Rows are points. To make a cloud, some directions were put in groups of two or more. Within a group, all points are equally far from the middle, so they leave a hole (a ring in 2 directions, a hollow ball in 3). The other directions are filled evenly. Then the cloud was stretched, turned, moved and blurred a little. Count the holes, and give their numbers of directions, smallest first.
In the rows, 128 means zero.

Cloud (14 x 2):
[[128  85]
 [165 106]
 [147  87]
 [163 141]
 [154  91]
 [100 108]
 [102 104]
 [114  91]
 [102 104]
 [155  93]
 [112 150]
 [ 99 114]
 [135 157]
 [158 146]]
Holes: 1 (2)

Cloud (14 x 2):
[[ 93 106]
 [ 92 163]
 [149 134]
 [ 96 142]
 [107 106]
 [108 175]
 [131 171]
 [128 110]
 [100  94]
 [ 94 100]
 [113 176]
 [143 104]
 [102 145]
 [129 152]]
Holes: 0

Cloud (22 x 3):
[[121 144 152]
 [167  99 149]
 [ 96 140  93]
 [135 150 126]
 [129  93 132]
 [116 166  97]
 [124 111  98]
 [149  58  90]
 [155  85 108]
 [131 153 144]
 [135 138 116]
 [108 105 141]
 [137 102 156]
 [121 145 160]
 [120 137  78]
 [111 173 101]
 [154  91  94]
 [152 158 147]
 [139 101 108]
 [ 94 107 101]
 [113 168 124]
 [178  79 148]]
Holes: 0

Cloud (31 x 4):
[[104 102  80 100]
 [100  91 112  99]
 [102 144  81 141]
 [137 104  79  95]
 [116  76  92 107]
 [129 100  62 137]
 [145 151 154 113]
 [149 145 149 160]
 [157 116 147 134]
 [139  84  81 113]
 [157 151 101 144]
 [111 100 123  85]
 [ 84 113 118 123]
 [139 111 124 184]
 [ 89 129  88 133]
 [150 112  93 172]
 [121 156 148 105]
 [166 126 119 116]
 [102  83 111 107]
 [161 119 143 137]
 [109 149 105  98]
 [137  89 110 171]
 [ 92 129 137 152]
 [142  83 117 155]
 [ 96 128 148 142]
 [111  87  70 120]
 [157 123 118  96]
 [140 151 160 120]
 [143  84 124 110]
 [115 134 138  86]
 [119 108 128  81]]
Holes: 1 (4)

Cloud (26 x 4):
[[158 117 168 102]
 [ 99 135 150  94]
 [160 153 118 132]
 [ 89 162 120 100]
 [167 112  92 155]
 [156 164 156 151]
 [ 94 156 143 139]
 [130 126 108  66]
 [127 120 101  59]
 [120 135 131 173]
 [105 125  71 124]
 [117 134 140 151]
 [171 152 144 121]
 [163 152 166 155]
 [143  88 106 110]
 [124 145  83 139]
 [148 154 132 116]
 [113 165 115 122]
 [145 118 161 111]
 [154 129  83 175]
 [137 146  85 151]
 [105 157 147 148]
 [114 113  90 151]
 [123  98 138  96]
 [133 108  95  61]
 [112 108 140 101]]
Holes: 1 (2)

Cloud (48 x 6):
[[107 117 111 119  93 134]
 [103 160 140 106 128 114]
 [ 73 127 141 126 132 143]
 [135 125 117 161 116 134]
 [ 70 134 171 107 141 145]
 [ 87 100 125 127 129 134]
 [168 138 135 139  94 132]
 [126 155 172  99 128 129]
 [114 137 114 119 161 117]
 [149  96 116 142 132 172]
 [183 141  76 107  78 164]
 [ 96  91 162 137 101 101]
 [ 77 118 200 150 165 135]
 [120  84 108 104 123 143]
 [113 158 162 109 147 158]
 [104 142 153 121 131 165]
 [121  99 102 106 106 137]
 [131 141  94 143 116 171]
 [117 104 193 142 124 130]
 [143 148 113 101 163 168]
 [ 50 114 191 118 144 114]
 [ 78 128 114 134 134 133]
 [ 73  92 180 121 117 117]
 [124 121 139  91 111 130]
 [148 115 105 110  83 177]
 [158 134  80 100 105 181]
 [100  98 141 119 165 127]
 [ 81 156 122 138 117 124]
 [113 155  71 117 129 152]
 [160 117  92 152  99 159]
 [ 43 114 188 126 157 129]
 [136 125 163 112  87 153]
 [179 133  83  99  97 141]
 [125 100 146 153 109 126]
 [ 82 103 185 108 143 102]
 [ 89  98 141 129 145 118]
 [155 113 104 146 102 163]
 [120  72 154 134 121 125]
 [136 124 167 155  96 107]
 [ 74 111 175 113 120 107]
 [112 124 127  99 112 158]
 [146 156  97 136  99 158]
 [107 119 145 159 104 117]
 [168 129  90 132 153 163]
 [115 144 149 109 170 119]
 [129 164 169 115 121 132]
 [129  82 121 128 156 145]
 [117 125 140  94 124 128]]
Holes: 1 (3)
